Each row of a before or after table is a point. One or more steps were done to the points. Then noise was added and the rows were shuffled. The steps act on columns, c1 being the first. What was done? A step turns or swaps two columns, mirrors them in a line or flattens them onto one, adds a multiple of one to another, or multiplies or shifts one. Angles are multiples of 10 degrees, from the lower column toward the higher: turns from -170 to 170, lines from 10 to 170 but not 90. Use the fewest steps. Two steps may share a column if one is a turn and the other turns, adds or multiplies; they go together, in the order done. Otherwise the lowest column goes first.

Before:
[20 -4 52]
[-28 14 -21]
[63 39 -17]
[-31 -5 81]
[-37 39 -15]
[-16 20 -2]
[23 -2 -26]
[23 67 -31]
[95 6 4]
[32 -59 25]
[-67 46 -22]
After (11 x 3):
[-30 12 -10]
[-39 30 -11]
[26 63 -23]
[-32 -10 91]
[22 -6 66]
[90 4 20]
[23 -2 -15]
[-70 41 -13]
[65 35 -8]
[36 -61 36]
[-18 21 9]
Steps: shift c3 by 10

Before, 10 rows:
[-8 -19 8 12 27 0 29 47]
[31 16 -27 -28 -5 -51 -29 24]
[51 -15 34 25 -8 -14 -43 0]
[0 36 -45 0 11 -13 -51 4]
[-5 -52 -22 -19 -18 -14 -37 23]
[-25 18 44 -9 -27 -5 12 19]
[38 -53 3 12 40 13 -16 -26]
[-15 -33 32 13 -5 -46 -31 7]
[-22 -25 -47 31 -1 18 28 -4]
[7 19 -23 -30 -38 -36 -62 43]
After (10 x 8):
[-43 94 -7 -33 47 28 -28 49]
[61 -76 -34 13 -38 -6 -6 -24]
[2 -35 5 13 16 44 -10 5]
[-34 7 -55 -21 18 11 -18 20]
[-13 62 -6 -31 11 49 -9 15]
[-43 10 48 -10 28 0 1 20]
[10 51 -5 12 -25 6 10 48]
[3 60 -9 -1 -6 15 -23 9]
[24 6 -53 33 2 -17 13 -3]
[88 -34 15 27 14 14 -15 2]
Steps: add 1.5 times c4 to c1; turn c2 and c3 by 40 degrees; add 1.5 times c8 to c2; turn c5 and c6 by 170 degrees; multiply c7 by 0.4

Before:
[-24 -46 -40 -20 5 -40 -62 -31 -33 -67 -62 17]
[41 -5 46 -49 19 -14 51 14 -46 32 -68 -10]
[-18 6 -32 31 23 -1 -70 -27 -41 50 -4 -36]
[16 -26 -24 13 -10 -4 24 9 -24 4 -8 12]
[28 9 16 7 12 -32 -41 27 -9 35 5 -43]
[-21 -45 -11 -15 6 -43 -16 -10 22 2 -95 -11]
[-22 23 -10 14 34 -6 36 -28 -31 37 61 2]
[22 36 -10 16 42 12 -29 -27 3 3 -38 27]
After:
[14 -4 -46 -11 5 -30 35 26 21 2 -90 23]
[-13 -16 -29 5 -14 6 32 20 -25 0 2 -16]
[-11 -10 20 7 34 -27 1 -40 -35 24 64 37]
[-16 -16 35 20 41 -18 -8 -67 1 15 -49 -28]
[-47 44 3 -56 18 13 79 0 -41 -15 -30 -5]
[-44 17 11 4 13 12 -39 32 -11 -36 -17 18]
[67 -33 -54 -29 7 -50 -24 12 -26 4 -85 -32]
[-22 -32 5 25 28 -26 -61 -36 -42 -8 -36 62]
Steps: turn c1 and c10 by 130 degrees; turn c10 and c12 by -120 degrees; mirror c2 and c3 in the line at 50 degrees; turn c4 and c9 by -10 degrees; turn c6 and c8 by -60 degrees; add -1 times c5 to c8; turn c7 and c11 by 30 degrees

Before, 14 rows:
[-10 78 -11 13 64 31 20 -48 23 43 -39 20 -55 -57 17 -17 -1 32 -17 -18]
[-32 49 -55 -36 65 27 2 -26 30 30 -51 -13 -4 -51 6 -52 6 -14 -16 -30]
[-29 19 -9 17 29 8 48 -19 8 50 -15 10 -17 -19 14 -62 7 39 -4 -20]
[1 -3 10 5 26 -15 -45 -5 -6 18 15 -25 25 -43 1 -1 18 -26 1 -7]
[-51 -6 3 45 30 -30 -16 16 -20 -40 28 -12 19 14 51 17 -35 -6 -16 -6]
[-37 1 -46 4 23 35 -8 -9 17 27 -66 9 -18 -60 -9 3 28 -2 -15 2]
[-14 40 -22 -1 19 58 15 -35 2 6 -16 18 6 -48 -29 -25 20 -26 -32 -36]
[-29 12 10 -8 43 3 -16 5 15 29 -36 6 -14 1 -25 2 18 -43 -24 -39]
[7 31 -33 71 35 -14 10 2 -10 -4 -23 -12 12 36 29 5 -56 21 50 -2]
[19 3 19 63 27 -25 -26 45 -29 -33 -11 -28 33 41 40 -12 -46 25 -33 21]
[-42 2 26 -10 34 12 -11 -1 3 16 2 -6 25 -22 -26 -4 -41 -22 -18 30]
[10 -19 14 4 20 -30 -21 2 6 -25 7 33 41 29 44 7 -26 -15 -11 25]
[-12 19 34 20 14 -13 3 33 9 -51 -3 -33 25 25 36 10 -4 2 21 25]
[12 -7 -9 55 41 -34 10 38 31 -33 27 -14 7 10 12 -1 -31 -11 -14 23]
After, 14 rows:
[12 -16 -17 -1 -22 -29 -18 5 6 -27 8 42 41 1 45 6 41 -15 -10 8]
[-28 20 17 6 -26 6 48 -39 8 53 -14 2 -15 13 13 -63 -24 39 -3 6]
[0 -4 2 0 -27 -16 -42 -8 -7 21 10 -45 26 26 1 0 -19 -27 -2 -15]
[-41 1 -14 -5 -34 10 -9 -4 1 18 1 -19 26 26 -27 0 60 -21 -19 22]
[19 5 -38 24 -26 -25 -28 88 -31 -33 -11 -7 32 -31 38 -12 54 23 -36 34]
[-52 -7 -13 18 -28 -32 -17 34 -24 -38 26 -6 17 -12 55 18 25 -9 -17 39]
[-33 52 69 -15 -64 26 1 -50 31 30 -53 -37 -6 6 4 -54 -26 -16 -16 13]
[-13 40 47 1 -21 54 14 -72 3 6 -18 -8 4 33 -29 -23 -44 -28 -29 3]
[-40 1 69 2 -24 35 -10 -19 20 26 -64 -20 -17 26 -6 1 -21 -3 -16 -30]
[-11 19 -50 7 -17 -13 6 69 10 -54 1 -16 24 -14 35 10 25 3 22 -12]
[8 32 12 29 -34 -13 10 6 -8 -4 -24 7 9 -50 28 6 43 24 50 57]
[-9 77 39 5 -63 31 19 -97 23 45 -38 -11 -56 45 19 -17 -11 34 -17 12]
[14 -5 -3 21 -41 -35 10 78 35 -34 27 -7 3 -18 11 0 44 -10 -16 16]
[-29 11 -6 -4 -45 5 -18 8 15 30 -35 9 -12 5 -27 2 -45 -42 -26 7]
Steps: turn c12 and c14 by -30 degrees; turn c3 and c14 by 150 degrees; multiply c4 by 0.4; multiply c5 by -1; multiply c8 by 2; multiply c17 by 1.3; turn c17 and c20 by -130 degrees
